Each row of a before or after table is a point. One or more steps were done to the points. Then noise was added and the rows were shuffled. The steps act on columns, c1 being the first. Write out the steps. A step turns or swaps two columns, mirrors them in a line or flattens them onto one, adds a multiple of one to another, or multiplies or shifts one. Angles are multiples of 10 degrees, from the lower column toward the higher: turns from -170 to 170, lines from 10 to 170 but not 90. Use the fewest steps. Two steps may share a column if one is a turn and the other turns, adds or multiplies; they go together, in the order done. Otherwise the lowest column goes first.

Before (10 x 3):
[[-0.13 -0.03 -0.18]
 [-0.42  0.38  0.98]
 [ 0.03  0.35 -0.12]
 [ 0.30 -0.22 -0.32]
 [ 0.14  0.13  0.20]
 [-0.11  0.00 -0.39]
 [ 0.37  0.06  0.16]
 [ 0.08  0.53  0.46]
 [ 0.43  0.12 -0.78]
 [-0.48  0.57  1.14]]
After (10 x 3):
[[ 0.22 -0.30 -0.25]
 [-0.13  0.05 -0.16]
 [ 0.16  0.08  0.16]
 [ 0.29  0.49  0.30]
 [-0.26  0.66  0.94]
 [-0.11  0.04 -0.38]
 [ 0.15  0.33 -0.22]
 [ 0.46  0.00 -0.80]
 [-0.25  0.49  0.87]
 [ 0.34 -0.07  0.13]]
Steps: add -0.3 times c2 to c3; turn c1 and c2 by -20 degrees

Before (14 x 4):
[[-0.61 -0.96 -0.60  0.21]
 [ 0.12  0.24  0.22 -0.36]
 [ 0.19  0.29  0.44 -0.39]
 [-1.09 -0.01  0.29  0.08]
 [ 0.25 -0.05  0.31  0.02]
 [ 0.21 -0.65  0.19  0.26]
 [ 0.18 -0.03 -0.44 -0.11]
 [-0.03  0.13  0.33  0.29]
 [ 0.26  0.14  0.33  0.17]
 [ 0.23 -0.02 -0.36 -0.45]
 [ 0.10  0.25  0.10  0.35]
 [ 0.23 -0.39  0.21 -0.09]
 [-0.37 -1.80  0.33  0.33]
 [ 0.30 -0.28  0.42  0.12]]
After (14 x 4):
[[-0.16  0.37 -0.02 -0.20]
 [-0.15 -0.34  0.07 -0.21]
 [-0.20 -0.03  0.04  0.42]
 [ 0.66  0.07  0.97  0.04]
 [-0.47  0.03  0.05  0.09]
 [-0.51 -0.27  0.20 -0.44]
 [-0.48  0.04  0.06  0.28]
 [ 0.75  0.23 -0.11  0.88]
 [-0.20  0.21  0.27 -0.13]
 [ 0.19  0.35  0.45  1.77]
 [ 0.13 -0.20 -0.39  0.07]
 [-0.06 -0.44 -0.47  0.00]
 [-0.39  0.35  0.08  0.61]
 [-0.43  0.14  0.01 -0.17]]
Steps: mirror c1 and c3 in the line at 110 degrees; turn c2 and c4 by -90 degrees

Before (10 x 8):
[[ 0.08  0.05 -1.02  0.33  0.43 -0.21  0.17 -0.01]
 [ 0.33  0.25  0.01 -0.31 -0.09  0.32  0.03  0.94]
 [-0.10  0.03 -0.09 -0.15  0.09  0.13  0.09 -0.11]
 [ 0.45  0.28 -0.17 -0.40  0.18  0.57  0.02 -0.11]
 [ 0.35  0.17  0.04  0.02  0.19  0.06  0.07 -0.24]
 [ 0.02 -0.02 -0.46 -0.24 -0.30  0.65  1.04  0.49]
 [ 0.18 -0.21 -0.32 -0.36 -0.30  0.12  0.36 -0.13]
 [ 0.08 -0.28  0.03 -0.25  0.76  0.21  0.43  0.06]
 [ 0.70 -0.60 -0.13  0.04 -0.26  0.71  0.07  0.28]
 [ 0.61  0.11 -0.07 -0.33 -0.32  0.11  0.11 -0.30]]
After (10 x 8):
[[ 0.72  0.40 -0.25 -0.32  0.07  0.06 -0.11 -0.16]
 [ 0.37  0.52 -0.09 -0.09  0.41  0.08  0.04 -0.16]
 [ 0.00  0.19 -0.76  0.18  1.56 -0.22  0.27  0.70]
 [ 0.30 -0.61 -0.30 -0.47  0.18  0.12  0.16  0.08]
 [ 0.77  0.90 -0.25 -0.35  0.39  0.59 -0.16  0.02]
 [ 1.02 -1.76  0.10 -0.03 -0.41  0.72  0.07  0.29]
 [ 0.15 -0.85  0.10 -0.37  0.65  0.21  0.24  0.05]
 [-0.08  0.15 -0.14 -0.16  0.31  0.12 -0.09 -0.01]
 [ 0.32 -0.10 -0.03 -0.69 -0.28  0.65  0.75  0.69]
 [ 0.49  0.68  0.65 -0.24 -0.98  0.34 -0.09  0.72]]
Steps: add 0.5 times c6 to c1; multiply c2 by 3; turn c3 and c8 by -40 degrees; add -1.5 times c3 to c5; turn c4 and c7 by 30 degrees

Before (13 x 9):
[[ 0.06 -0.12 -0.65  0.22  0.51 -0.36 -0.57  0.34 -1.08]
 [ 0.21  0.27  0.38  0.23 -0.33  0.33 -0.33  0.17 -0.39]
 [ 0.01 -0.32  0.09 -0.04  0.13 -0.02 -0.16 -0.11  0.39]
 [-0.24  0.52 -0.34  0.29 -0.42  0.00  0.21 -0.51  1.33]
 [-0.04  0.28  0.21  0.00  0.34 -0.33 -0.52  0.33  0.60]
 [ 0.07 -0.21  0.46  0.37  0.81  0.19 -0.20  0.30  0.09]
 [-0.22  0.40 -0.38 -0.74  0.04  0.38  0.07  0.51  0.79]
 [ 0.27  0.03 -0.25  0.06  0.30  0.49 -0.69  0.08  0.26]
 [ 0.84 -0.30 -0.04 -0.22  0.23  0.12 -0.55 -0.62 -0.30]
 [-0.58  0.67 -0.80 -0.61  0.24 -0.39 -0.43 -0.27 -0.11]
 [-0.33 -0.26 -0.12  0.50 -0.32 -0.21 -0.34  0.21 -0.53]
 [ 0.39 -0.16  0.01  0.31  0.29 -0.23 -0.07  0.32  1.01]
 [ 0.72  0.19  0.23 -0.25  0.73 -0.24  0.61 -0.28 -0.24]]
After (13 x 9):
[[ 0.27  0.01  0.03  0.72  0.25  0.42 -0.83  0.29  0.30]
 [ 0.44 -0.15  0.34  0.31  0.32 -0.23  0.05  0.10  0.90]
 [ 0.04 -0.30 -0.06  0.15  0.16  0.00 -0.16 -0.10  0.37]
 [-0.38 -0.21  0.22  0.66 -0.27 -0.20 -0.08  0.20 -0.52]
 [ 0.18  0.26  0.26  0.52 -0.35  0.38 -0.28 -0.27 -0.46]
 [ 0.10 -0.22  0.29  0.51  0.79  0.13  0.02 -0.42  0.04]
 [ 0.07 -0.12  0.22  0.71  0.53 -0.24 -0.62  0.69 -1.09]
 [-0.20  0.39  0.49 -0.63  0.08  0.40 -0.43  0.48  0.80]
 [ 0.77  0.13 -0.26 -0.82  0.67 -0.25  0.60 -0.31 -0.13]
 [-0.05  0.19  0.31  0.52  0.35 -0.30 -0.66 -0.13  0.58]
 [ 0.78 -0.34 -0.68  0.39  0.17  0.19 -0.84 -0.09 -0.28]
 [-0.58  0.63 -0.30 -0.02  0.29 -0.35 -0.83  0.73 -0.08]
 [-0.22  0.53 -0.55  0.03 -0.44 -0.05  0.45  0.22  1.38]]
Steps: turn c3 and c8 by -80 degrees; multiply c7 by 1.6; turn c4 and c7 by 40 degrees

Before (14 x 12):
[[-0.12  0.68 -0.30  0.21 -0.26 -0.03  0.54  0.14  0.07  0.42  0.60  0.67]
 [-0.85 -0.41  0.34 -0.33  0.16 -0.56 -0.27  0.38 -0.32 -0.21 -0.51  0.10]
 [-0.16  0.86 -0.41  0.36 -0.35  0.19 -0.43  0.30  0.58  0.81  0.23  0.24]
 [ 0.06  0.05 -0.51  0.41 -0.06 -0.02  0.29  0.47 -0.26  0.82 -0.14  0.08]
 [ 0.32  0.50  0.33 -0.09 -0.12 -0.40 -0.22 -0.06 -0.29  0.60 -0.40  0.56]
 [-0.10 -0.13  0.09 -0.83  1.04 -0.66 -0.43  0.54 -0.21  0.10 -0.18  0.36]
 [-0.46  0.23  0.29 -0.50  0.42  0.15 -0.04  0.75 -0.77 -0.63 -0.54 -0.08]
 [-0.88  0.22  0.62 -0.26  0.49 -0.79  0.28  0.80 -0.49 -0.19 -0.38 -0.16]
 [-0.33 -0.43  0.71  0.13  0.79 -0.39 -0.22  0.69 -0.31 -0.67 -0.46  0.45]
 [ 0.42  0.53 -0.48  0.00 -0.38 -0.16  0.43  0.02  0.85  0.23  0.03 -0.25]
 [-0.17 -0.23 -0.11 -0.48 -0.11 -0.59 -0.47  0.34 -0.52 -0.10 -0.04  0.60]
 [ 0.39  0.46  0.03  0.27 -0.43 -0.01 -0.01  0.24  0.16  0.61  0.83 -0.42]
 [-0.11  0.72 -0.52  0.54  0.09 -0.09  0.10 -0.49  0.02  0.27  0.35 -0.36]
 [-0.10  0.29 -0.03 -0.01 -0.20  0.53  0.37 -0.35  0.40  0.83  0.40 -0.03]]
After (14 x 12):
[[ 0.44  0.24  0.45  0.11 -0.14  0.22  0.14  0.52  0.86 -0.17  0.39  0.05]
 [ 0.63  0.09  0.25 -0.05  0.54 -0.19  0.09  0.48  0.18 -0.26  0.80 -0.55]
 [ 0.04  0.70  0.68 -0.24  0.45 -0.11 -0.11  0.40  0.12 -0.34  0.13 -0.22]
 [ 0.50 -0.39  0.55 -0.28 -0.18 -0.26 -0.36  0.36 -0.02 -0.50 -0.04  0.04]
 [ 0.34  0.37  0.12  0.12  0.30 -0.91  0.00  0.10  0.66 -0.27  0.30  0.02]
 [-0.18 -0.39 -0.27  0.16 -0.14  0.41  0.04  0.04 -0.66 -0.36  0.11  0.73]
 [-0.05 -0.52 -0.47  0.51  0.38  0.38  0.16  0.15 -0.39 -0.53 -0.97  0.63]
 [-0.68 -0.54 -0.32  0.48 -0.31  0.12 -0.48  0.52 -0.65  0.34 -0.62  0.03]
 [ 0.53  0.28 -0.60 -0.12 -0.38  0.05 -0.06  0.44 -0.24 -0.43 -0.01  0.29]
 [ 0.30  0.17  0.39 -0.47  0.00 -0.65  0.71  0.87  0.15 -0.45  0.39  0.28]
 [ 0.12  0.27  0.00 -0.55  0.36 -0.16 -0.37  0.59  0.41 -0.32  0.64  0.51]
 [-0.82 -0.51 -0.34  0.19 -0.33  0.30 -0.01 -0.16 -0.38 -0.60 -0.41  0.08]
 [-0.73 -0.75 -0.78 -0.36  0.02  0.48 -0.01 -0.07 -0.41  0.09 -0.91 -0.15]
 [-0.93 -0.59 -0.57  0.24 -0.09  0.46 -0.54  0.63 -0.21 -0.63 -0.62 -0.33]]
Steps: turn c1 and c10 by -30 degrees; turn c6 and c10 by 140 degrees; turn c2 and c8 by 60 degrees; turn c4 and c12 by 150 degrees; turn c3 and c12 by -150 degrees; turn c5 and c11 by -60 degrees; mirror c7 and c9 in the line at 70 degrees

Before (12 x 14):
[[ 0.26  0.11  0.04  0.17 -0.18 -0.10  0.03  0.21 -0.43  0.29  0.07 -0.56
  -0.03  0.96]
 [-0.01  0.29 -0.14  0.44 -0.28  0.18  0.40  0.28 -0.29  0.13  0.23  0.13
  -0.01  0.42]
 [ 0.38  0.12  0.06  0.43 -0.35  0.15  0.79  0.13  0.14  0.48 -0.29 -0.51
   0.08  0.52]
 [ 0.62  0.13 -0.22  0.37  0.55  0.05 -0.06 -0.04 -0.23  0.49  0.16  0.18
   0.30 -0.08]
 [ 0.72 -0.41  0.50  0.44  0.36 -0.49  0.09 -0.49  0.11  0.19  0.46  0.35
  -0.23 -0.25]
 [ 0.45  0.37  0.37  0.38 -0.73  0.42  0.11 -0.16 -0.29 -0.07 -0.06 -0.58
   0.04  0.46]
 [ 0.55 -0.22 -0.26  0.47  0.09 -0.52  0.14  0.02 -0.32  0.24  0.58 -0.24
  -0.21 -0.55]
 [ 0.05  0.26 -0.11  0.59  0.04  0.11  0.11  0.42 -0.11 -0.03 -0.39 -0.54
  -0.33  0.38]
 [ 0.74  0.45 -0.28 -0.29  0.14 -0.34 -0.41  0.27  0.39  0.10  0.45  0.21
  -0.40 -0.42]
 [ 0.12 -0.75  0.62 -0.59 -0.32  0.11 -0.57 -0.55  0.45  0.80 -0.56  0.32
   0.09 -0.26]
 [ 0.54 -0.43  0.41 -0.69 -0.18 -0.19 -0.23 -0.42 -0.08  0.49 -0.82  0.53
  -0.13 -0.23]
 [ 0.39  0.30 -0.04  0.24  0.16 -0.90 -0.24 -0.02  0.15  0.22  0.15  0.18
   0.14 -0.47]]
After (12 x 14):
[[ 0.07  0.20 -0.24  0.14  0.53 -0.24 -0.36 -0.12 -0.34  1.49  0.25  0.16
   0.21 -0.03]
 [-0.04  0.29 -0.16  0.27  0.02  0.15 -0.43  0.26 -0.17 -0.16 -0.85 -0.55
  -0.52 -0.19]
 [ 0.38  0.28 -0.01 -0.09  0.14 -0.93 -0.47 -0.03  0.21  0.67  0.67  0.19
   0.09 -0.15]
 [ 0.08  0.04  0.04  0.12 -0.20 -0.20 -0.15  0.05 -0.78  0.91 -1.23 -0.48
  -0.09  0.63]
 [ 0.01  0.09 -0.02  0.93 -0.33  0.03 -0.01 -0.02  0.24  1.53 -0.88 -0.50
   0.02  0.07]
 [-0.13  0.40  0.37  0.26 -0.77  0.25 -0.28 -0.15 -0.48 -0.16 -0.74 -0.58
   0.04  0.17]
 [ 0.18 -0.43  0.38 -0.55 -0.26 -0.39  0.51 -0.05 -0.19  1.50 -0.36  0.54
   0.07 -0.87]
 [ 0.29 -0.38  0.56  0.31  0.36 -0.64 -0.27 -0.06  0.27  0.55  0.73  0.34
   0.11  0.39]
 [ 0.22 -0.22 -0.32  0.37  0.08 -0.65 -0.29  0.18 -0.51  0.76  1.31 -0.16
  -0.11  0.29]
 [-0.13  0.18 -0.15  0.56 -0.33  0.09 -0.26  0.03 -0.49  0.40 -0.30  0.08
  -0.13  0.40]
 [ 0.17  0.57 -0.29 -0.59  0.20 -0.52  0.04  0.30  0.63  0.25  0.93  0.21
  -0.44  0.11]
 [-0.09 -0.71  0.55 -0.88 -0.23 -0.04  0.25 -0.21  0.71  2.51 -0.12  0.31
   0.27 -0.62]]
Steps: flatten c1 and c6 onto the line at 110 degrees; turn c4 and c7 by -60 degrees; flatten c8 and c13 onto the line at 120 degrees; multiply c9 by 1.6; multiply c10 by 3; turn c11 and c14 by 60 degrees; multiply c11 by 1.6

Before (8 x 18):
[[-0.41 -0.21  0.26 -0.65  0.24 -0.81 -0.35  0.17  0.12  0.62  0.65  0.11
   0.19  0.93  0.03  0.30 -0.45 -0.56]
 [-0.32 -1.05  0.53 -0.12  0.65  0.23 -0.28  0.53  0.03  0.39  0.86  0.34
  -0.38 -0.47  0.10 -0.29 -0.59  0.12]
 [-0.20 -0.50  0.44 -0.24  0.07 -0.03 -0.26 -0.29 -0.91 -0.04 -0.64  0.01
  -0.17 -0.35 -0.56  0.28 -0.11 -0.40]
 [-0.43  0.02  0.30 -0.18 -0.13  0.33  0.35 -0.25 -1.33  0.49  0.01  0.32
  -0.45  1.29 -0.13  0.35 -0.65 -0.29]
 [-0.16 -0.09  0.16 -0.28 -0.05  0.08  0.31 -0.39 -0.10 -0.20 -0.31  0.22
  -0.43 -0.17 -0.27 -0.92 -0.61  0.08]
 [ 0.32 -0.09  0.11  0.71  0.41 -0.24  1.24 -0.43 -0.11  0.24 -0.28  0.18
  -0.45  0.28 -0.40  0.16 -0.22  0.01]
 [-0.21  0.05  0.41  0.79  0.58 -0.08  0.33 -0.48  0.20  0.42 -0.57 -0.30
  -0.04 -0.49  0.31 -0.15  0.43 -0.03]
 [ 0.08 -0.10  0.39  0.49  0.54  0.26  0.54 -0.60 -0.16  0.08 -0.64  0.21
  -0.42 -0.38  0.50  0.17 -0.35  0.32]]
After (8 x 18):
[[-0.17 -0.33  0.31 -0.87  0.29 -0.35 -0.57 -0.11  0.24 -0.04 -0.68 -0.40
  -0.16 -0.38 -0.45  0.17 -0.33 -0.45]
 [-0.41  0.48 -0.28  0.16 -0.55 -0.75 -0.65 -0.47  0.65  0.65  0.01  0.09
   0.15  0.98 -0.15  0.25  0.14 -0.60]
 [-0.33  0.72  0.54  0.02 -0.97 -0.17 -0.61 -0.58  0.13  0.42 -0.83  0.36
  -0.39 -0.46 -0.10 -0.28  0.53  0.09]
 [-0.22 -0.71  0.27  0.18 -0.28 -0.29  0.02  0.43 -0.80  0.41 -0.24  0.05
  -0.01 -0.55  0.43  0.00 -0.46 -0.02]
 [ 0.07 -0.79  0.43 -0.14 -0.13 -0.04  0.26 -0.37 -0.50  0.08 -0.34  0.50
  -0.42 -0.39  0.08  0.22 -0.59  0.34]
 [-0.17 -0.17  0.17 -0.13  0.17 -0.04 -0.02 -0.66  0.29 -0.17 -0.21 -0.07
  -0.43 -0.14 -0.03 -0.95 -0.39  0.07]
 [-0.43  0.04  0.41 -1.31  0.12  0.01  0.06 -0.65  0.16  0.46  0.06  0.09
  -0.48  1.23 -0.42  0.18 -0.24 -0.24]
 [ 0.31 -0.41 -0.06 -0.10 -0.21 -0.26  0.96 -0.23 -0.70  0.24 -0.26 -0.19
  -0.44  0.28 -0.43  0.03 -0.45  0.01]]
Steps: turn c5 and c11 by 150 degrees; turn c2 and c11 by 110 degrees; turn c3 and c6 by -40 degrees; turn c4 and c9 by -90 degrees; shift c7 by -0.30; swap c8 and c17; turn c12 and c15 by -50 degrees; turn c15 and c16 by 20 degrees
